Every row gives one point. Each table stands for the endless flat space through its points: a line for two points, a plane for three, and so on. The two share one point or none. Which?
In the rows, zero is written as 128.

First (2 x 3):
[[138 165 110]
 [146 172 114]]
Second (2 x 3):
[[125 146  98]
 [128 141  94]]
They share: [122 151 102]

First (3 x 6):
[[179 115 120 127 151 122]
 [173 110  88 155 151 114]
 [170 115 117 124 151 120]]
Second (4 x 6):
[[176 128 103 144 131 101]
 [141 103 140 103 166 152]
 [186 115  90 144 164  84]
 [176 124 123 160 139 121]]
They share: [161 115 114 121 151 118]

First (5 x 9):
[[129 159 114 109 159 143 151 119 140]
 [140 143 162 131 171 134 114 112  99]
 [153 151 133 141 156 112 126  99 127]
 [146 170 155 111 185 132 159 138 125]
 [133 134 167 125 177 147 138 115 112]]
Second (4 x 9):
[[149 174 143 121 172 125 138 110 109]
 [143 155 140 126 160 130 140 108 123]
 [122 173 101 135 140 138 119 111  96]
 [150 150 134 122 208 121 137  97 132]]
They share: [139 144 134 129 160 132 139 105 131]

First (4 x 11):
[[126 122 101  87 162 122 166 148 182 107 114]
 [ 96 128 124  92 190 165 133 172 162  95 158]
 [162 110  85 107 130 150 142 124 150  95 122]
 [ 88 130 131  99 196 158 142 184 176 111 156]]
Second (5 x 11):
[[129  91 145 134 123 139 151 125 155 121  94]
 [140 106 106 110 123 159 145 115 160 105 101]
 [169  70 102 104 169 132 173  89 163  92 113]
 [136 140 128 119 124 144 109 172 161 133 125]
 [135 137 100 104 116 168 125 155 158 120 122]]
They share: no point

First (4 x 14):
[[113 160  86 109 177 125 114  96  79  89 118 147 148  91]
 [ 78 129 129  95 122 161 129 123 118  91 112 126 103  92]
 [106 130  80  92 159 126 146 136  97  54 121 157 139  68]
 [107 163 119 110 178 140 105  85  76 128 105 140 126 109]]
Second (5 x 14):
[[130 171 143  74 145 181  85 107 109 110 133 154 133  89]
 [126 134 160  84 126 165  84  90 117 117 111 157 142  95]
 [ 67 135  87 145 122 123 133 138  80  95  84 126 111 112]
 [ 94 135 118  95 159 148 102  91  84 103 108 145 137  97]
 [ 65 139  82 124 160 130 132 116  65  98  99 125 119 100]]
They share: no point

First (4 x 20):
[[139 130 126 119  93 176 138 145 129 120 148 135 127 137  80 104 129 117
  125 116]
 [159 130 106 109 103 186 134 155 111 130 146 117 111 137  88  94  85 159
  119 100]
 [143 145 133 113  82 186 117 163 113 114 166 116 136 134  81 107 104 130
  146 118]
 [116 157 167 135  68 169 103 183 111  86 189 117 149 128  96 111 104 138
  167 129]]
Second (5 x 20):
[[122 132 149 117 141 140 131 166 163 131 140 162 139  90  93  84  99 179
   89 106]
 [111 151 115 149 102 147 133 174 137 110 146 143 136 136 102  94  98 159
  101  75]
 [184  84 122 134  98 165 172 132  99 113 131 140  82 142  94  78 151 161
  126 129]
 [155 127  97 163  80 154 159 167  97  98 149 130 106 173 112  85 129 162
  123  80]
 [158  90 167  91 107 179 127 101 135 113 129 153 111 123  63 109 122 144
   97 143]]
They share: no point

First (5 x 24):
[[110 126 160 146 152 131 166  60 129 137 151 128 146 130 111 112  96 127
  155  90  91 147 142 120]
 [114 145 134 136 155  98 178  59 115 119 164 114 136 133 119  86 121 119
  143 110 103 144 123 129]
 [ 91 106 187 155 136 149 130  97 143 130 148 159 165 125 106 139  85 124
  140  82  93 136 153  92]
 [ 99 141 159 101 111 102 128  89  94 103 198 121 159 101 127 126 161 130
  155 124  88 104 120  98]
 [134 135 135 119 151  98 153  80  91 130 162  89 130 118 121 104 151 130
  165 113  71 133 130 122]]
Second (6 x 24):
[[139 138 115 168 119 152 176 121 138 132 142  93 157  80  99 131  68 177
  151 118  74 138 165  98]
 [115 101 173 120 130 105 151 115 152 152 154 153 144 112 104 135  97 142
  140  99  62 145 176  88]
 [116 147 158 182 111  99 139 122 105 181 162 144 136 178 138 136 111 118
  140 106  68 122 126 125]
 [115 123 154 153 120 114 164 126 134 163 153 136 141 125 114 136  87 148
  148 106  50 146 163 106]
 [106 118 167 137 143  90 117  93 127 137 148 145 148 152 123 123 131 103
  131 113  96 117 143 103]
 [ 95 141 145 172 148 111 143 111  92 114 160 125 140 154 128  99 127 102
  132 101  94 139 106 124]]
They share: [107 122 154 144 146 111 139 104 121 117 154 132 147 128 114 111 119 117
 132 103  95 135 136 103]

First (6 x 24):
[[ 94  94 145 141 143 153 119 165 114 103 137  81 158 132 110 106  99 121
  152 130 128  86 158 105]
 [ 95 114 210 148 129 159 105 186  98 127 169  99 184 128 100 116  71 123
  129 128 151  95 138  60]
 [134 164 155 124 138 165 129 160 106 131 139 106 153 137  84 102 109  99
  153 125  80 101 145 114]
 [135 164 111 162 145 192 152 109 142 109 188 119 137 123  82 140 159 100
  167 106 140  62 132 164]
 [128 175 220 146 146 157 110 183  80 136 146 139 171 113  95 119  71 113
  138 138  78 128 130  73]
 [132 164 134 158 132 192 148 123 138 119 202 118 150 128  76 140 149 102
  153 103 157  60 127 144]]
Second (6 x 24):
[[ 98 131 164 131 129 165 126 166  91  80 181  74 147 173 100 132 152  80
  187 154 118  52 100 129]
 [104 142 147 131 124 172 111 168 102  97 169  87 145 168  93 128 141  84
  169 149 102  51 113 117]
 [ 78 182 136  97 173 178 119 152 111 119 124 141 154 151 115 152 121 117
  178 113  75  80 139  77]
 [173  86 148 166 118 173 128 177 115 137 174 124 172 129  62 112  86  89
  126 128 107  81 136 117]
 [167  93 139 134 138 178 129 169 120 138 161 157 184 131  68 135  78  96
  137 112  86  88 140  92]
 [121 122 175 126 116 136 127 137 113  96 201 110 158 137  82 151 128  96
  168 133 102 108 112 116]]
They share: no point

First (4 x 24):
[[166 127 122 121  94 133 147  96 118  90  73 117 139 142 120  89  78 120
  133 165 164 150 122 143]
 [172 123 142 102 104 171 100 117 131 101  68  80 177 136 166  95  90 111
  161 122 162 105 119 170]
 [164 131 123 129 107 116 178  84 111 104  90 122 133 142 106  97  86 134
  109 182 168 182 109 146]
 [160 131 111 122  81 122 155  93 114  79  75 133 125 142 104  89  72 117
  135 175 160 153 128 131]]
Second (4 x 24):
[[161 160 103  90 110 142 145 106 121 113  99 105 178 135 131 102  87 142
  122 154 192 143 115 172]
 [183 130 145  89 102 141 163  98 103 113 104 107 147 152 127 127  84 131
  163 132 167 136 133 191]
 [137 134  95 139 102 129 115 114 127  81  84 107 159 128 143  99  88 117
  119 180 159 126 103 131]
 [168 153 112  85 106 134 157 112 127 115 100 117 170 134 117  97  77 136
  126 151 191 147 108 177]]
They share: no point

First (5 x 24):
[[118  97  88 147 157  90 120  75 110 116 102 187 102 131 212  85  90 144
   84  90 136  95 159 102]
 [ 84 103 111 156 140 120  89 144 175 115 163 128  91 151 125 130 135 107
  109 134 151 169  69 136]
 [116  91 104 149 145 100 101 106 127 110 126 172  92 138 189 110 101 124
   86 112 151 119 134 126]
 [ 74  89  95 182 144  86  86 143 148 101 159 137  77 162 138 151 114 111
  127 136 150 169  88 156]
 [107 123  89 136 168 114 129  69 141 128 103 173 120 128 188  71 103 147
   89  90 124 105 132  80]]
Second (7 x 24):
[[ 55 137  96 159 169 110  73 110 135 113 128 166  96 161 154 123  66 113
  154 118 172 107 116 120]
 [ 68 153 152 181 186  98  74 130 131 126 149 184 139 162 164 100 103  89
  144  73 155 149 161 153]
 [ 78  78  92 149 141  68 131 111 153  98 129 190 135 128 198 103 106 118
  134 114 147 168 107  93]
 [ 70 124  84 174 102 137  91 117 168 149 170 171 122 131 163 110  89 127
   77 105 132 157 116 130]
 [118  59  81 111 175 115 162 104 153  77  67 147  62 116 172 131 104 161
  107 149 127 131  84  67]
 [ 83 158 146 168 189 155  82 136 136 136 127 161  96 150 140 122  87 118
  110  85 133 130 161 150]
 [102  96  76 124 194 118 106  81 144  65  69 115  36 157 141 128 105 148
  131 164 179  79  57  85]]
They share: [ 95 111  98 153 157 109 106 106 151 115 131 156 102 143 162 111 108 126
 104 117 139 137 107 117]

First (2 x 24):
[[151 149 148 140 157 165 124 121 164 140 119 116 152 155 170 162 134  84
  135  99 156 130  97 103]
 [139 173 124 160 129 137 156  97 148 164 127 136 124 151 142 150 158 116
   99  99 128 106  97 131]]
Second (2 x 24):
[[145 142 127 171 158 153 143 104 161 166 123 128 142 136 150 167 127  98
  115 106 136 107  85 127]
 [147 151 134 163 154 154 140 108 158 160 122 128 139 142 154 161 135  96
  118 102 141 113  93 119]]
They share: no point

First (6 x 24):
[[117 104  98  79 133  60  91 109 125 111 137 104 126  92 174 160 117 154
   88 143 146 130  93 106]
 [176 105 113 137  58 126 103 131 114 171 156  82 128  90 167 153 150 127
  105 163 172 115 138  88]
 [201  76  72 100 104 142 132 101 141 165 130  67 113 103 135 149 169 136
   99 126 147 118 116 140]
 [122 103  89  79 135  46 102  83 120 117 109  80 129  79 177 149 127 159
   88 144 135 137  94 124]
 [152 103 113  92 110 122  79 153 130 133 182 119 122 108 154 176 131 131
  103 139 162 109  99  82]
 [189  87  90 162  32 145 143 126 133 184 154  87 117 113 162 135 151 136
   83 161 193 119 174 104]]
Second (6 x 24):
[[143  88  44 100 102  94 113 126 154 154 141  48 107  84 105 199 160 124
   59 139 109 153 106  96]
 [178  95 129 113 104 114 113  94 119 167 158 120 142 124 182 139 129 139
   96 134 192  83 143 111]
 [149  90  82 108 106 126 107 132 126 170 149  96 107  70 139 173 136 142
   93 119 161 105 120  88]
 [167  96  99  90 127 129 111  85 124 201 168 105 137  88 154 172 139 144
   68 117 177  64 153  86]
 [178  99 137 110  98 123 115 102 118 154 161 129 143 127 198 124 126 145
  108 141 203  83 144 117]
 [184 117  80  82  78 125  79 132 135 104 170  78 123 113 173 148 174 168
   78 201 144 150  99 104]]
They share: [162  95  95 108  95 114 109 123 131 147 151  95 121 103 158 155 141 140
  93 143 162 119 120 106]

First (4 x 24):
[[114 159 163 113 109 148 122 173  89 130 133  67  98  66 109 120 184 176
  124 188 144 123 151 103]
 [138 135  85 113  97  94 155 131 116 100 178 136 125 159 139  96 148 134
  133 107 135 168 163 118]
 [ 82 157 107 123 111 128 160 155  73 122 169 103  96 124  97 132 150 170
   96 118 138 175 151  81]
 [106 140 113 136  92 112 156 144  76 120 136  94  82 126 121 130 137 149
  107 138 166 166 179  77]]
Second (6 x 24):
[[108 137  92  91 114 106 124 151  98 113 152  78  93 111  93 149 157 119
   91 148 125 136 188  97]
 [105 142 121  94 122 139 146 123  70 132 124 118 103 165  83 136 173 116
  119 172 139 164 175 111]
 [107 161 140 127 108 115 171 146  63 141 165 139  87 117  85 101 169 160
  140 169 187 147 174 126]
 [106 141 111 127  86  63 160 160 107 103 165  84  93 102 100 112 165 152
  113 138 153 119 173 115]
 [115 159 125 135 104 119 154 144  67 134 163 122  98 123 104  98 153 155
  125 155 174 152 165 122]
 [127 151 108 153  76  79 159 172 113 101 195  99 101  81 151  85 137 190
  124 103 165 143 154 100]]
They share: [118 144 111 120 100 114 149 146  95 114 157 107 105 127 123 114 153 151
 120 133 145 159 163 100]

First (5 x 24):
[[109 186  47 183 176 131 120 170 111 132 145 179  67 174  67 129  48 167
   92  85 113 118 119 185]
 [128 123 102 174 154 168 170 175 141 128  76 129 157 106 159 141  98 165
  148  56 119 124  60 146]
 [ 82 133 162 116 140 160 136 187 147 180 122 153 143 132 145 137 118 121
  192  88 135 170 112 124]
 [126 161  79 159 162 143 160 194 134 113 111 139 116 130 101 104  42 148
  117  42 114 126  82 155]
 [ 78 150 113 158 171 166 110 184 104 170 127 188  99 145 125 160 103 147
  148 102 133 151 117 166]]
Second (6 x 24):
[[144 182  83 160 195 144 141 175 156 158 115 163 129 150 147 124 130 203
  132  99 126 137  80 145]
 [ 56 151 129 201 144 194  79  85 163 144 106 167 126 173  82 152  84 185
  154 102 123 182 150  95]
 [101 103 130 176  96 155 113 133 131 187 156 123 107 188 125 140  92 140
  146  97 108 132 141 151]
 [ 98 186 107 163 178 151 128 142 166 152  97 175 107 130 123 138 103 192
  132 118 100 160  89 120]
 [103 136 132 178 105 145 104 120 159 188 149 130  91 174 126 137  76 160
  131 129  72 150 121 130]
 [ 98 205  91 155 201 143 141 163 166 137  84 192 117 110 120 149 103 190
  139 116 106 158  71 129]]
They share: [103 147 104 162 152 149 135 161 138 159 121 158 121 150 124 147 105 158
 149  94 122 136 107 152]

First (3 x 24):
[[156 111 124 124  89 139 115 150 136 180 107 162  94 178 166 149 127 165
  139 100 119 150 174 126]
 [180 114 159  96 130 111 145 150 109 130 145 120 131 148 133 129 104 151
  127 133 112 155 165  90]
 [174 120 175  85 149  91 142 141 109 111 149  99 151 142 139 116 112 132
  139 136  98 156 156  81]]
Second (3 x 24):
[[154 132 159  97 119 106 127 153 128 131 139 131 126 159 146 137 118 155
  147 125 107 166 169 105]
 [158 100 159  97 147 106 131 137 136 147 115 127 146 139 162 105 110 143
  135 101 111 146 145  93]
 [182 104 131 121 103 126 119 129 104 163 115 119 106 183 170 141 146 123
  143 117  95 134 169 109]]
They share: [162 117 152 103 122 111 126 143 124 143 127 127 126 160 156 130 123 144
 143 117 105 153 163 103]

First (3 x 24):
[[151 103  98 135 142 160 108 171 109 120 131  83 107 122 172 106 138 141
  127 172 140 162 135 141]
 [143  97 104 133 164 156  78 155 107 134 157 109 113 116 148 100 104 141
   95 140 108 144 137 157]
 [127  87  90 131 166 160  92 139  97 144 159  99 103 122 136 106 118 137
   95 144 108 142 135 145]]
Second (6 x 24):
[[145 103 104 116 168 167  88 142  78 148 123 113 109 137 136 105 142 113
  146 151 109 154 125 179]
 [113 104 101 118 128 155 103 174 141 155 184  78 145 125 196  68  89 131
  104 178  84 183 115 129]
 [142 104 112 116 150 169 102 185 123 134 159  83 132 132 189  81 125 126
  105 170 106 167 129 136]
 [173  87  96 116 154 149 140 216 132  84 123  69 143 101 192  87 102 125
   80 179 117 126 143 115]
 [136 112 124  92 167 188  88 174 102 166 155  89 129 166 185  80 161  96
  128 168  94 189 118 156]
 [152  86  69 168 152 122  75 160 129 113 149  67  58  98 162 156 101 184
   46 144 184 164 160 114]]
They share: [147 100 101 134 153 158  93 163 108 127 144  96 110 119 160 103 121 141
 111 156 124 153 136 149]

First (4 x 24):
[[141 111 103 101  98 130 131 122  73 115 144 147 112 138  62 128 110  85
  101 111 101  91 110 148]
 [131  97 147 105 100 127 141 147 101 118 141 132 108 132  88  89 110  98
  105  89 126 111 103 153]
 [137  95 131 105 104 133 157 151  85 110 129 144 114 122  74  77 118  82
   93  73 112 125 119 137]
 [ 90  89 161  86 116 121 137 135 113  95 147 127  97 139  80 110 109 126
   94 124 165  89 118 193]]
Second (4 x 24):
[[123 104 179 112  80 111 172 144 117 116 132 104  75 115  88  91 105 112
  138 117 158 132  96 125]
 [147 104 151 128 108 115 152 124 137 136 120 108  99  95 120  99 109  88
  126  89 150 100  72 153]
 [139  82 126  98 104 126  92 143 104 131 138 152 122 142 109 108 111 104
   74  81 106  76  97 194]
 [113  92 182  96  59 106 163 157 100 107 129 117  63 128  74  95 106 130
  123 130 148 140 116 122]]
They share: [128  98 155 105  98 124 133 145 109 122 147 126 105 137  95  95 106 106
 111  97 133 104  95 161]
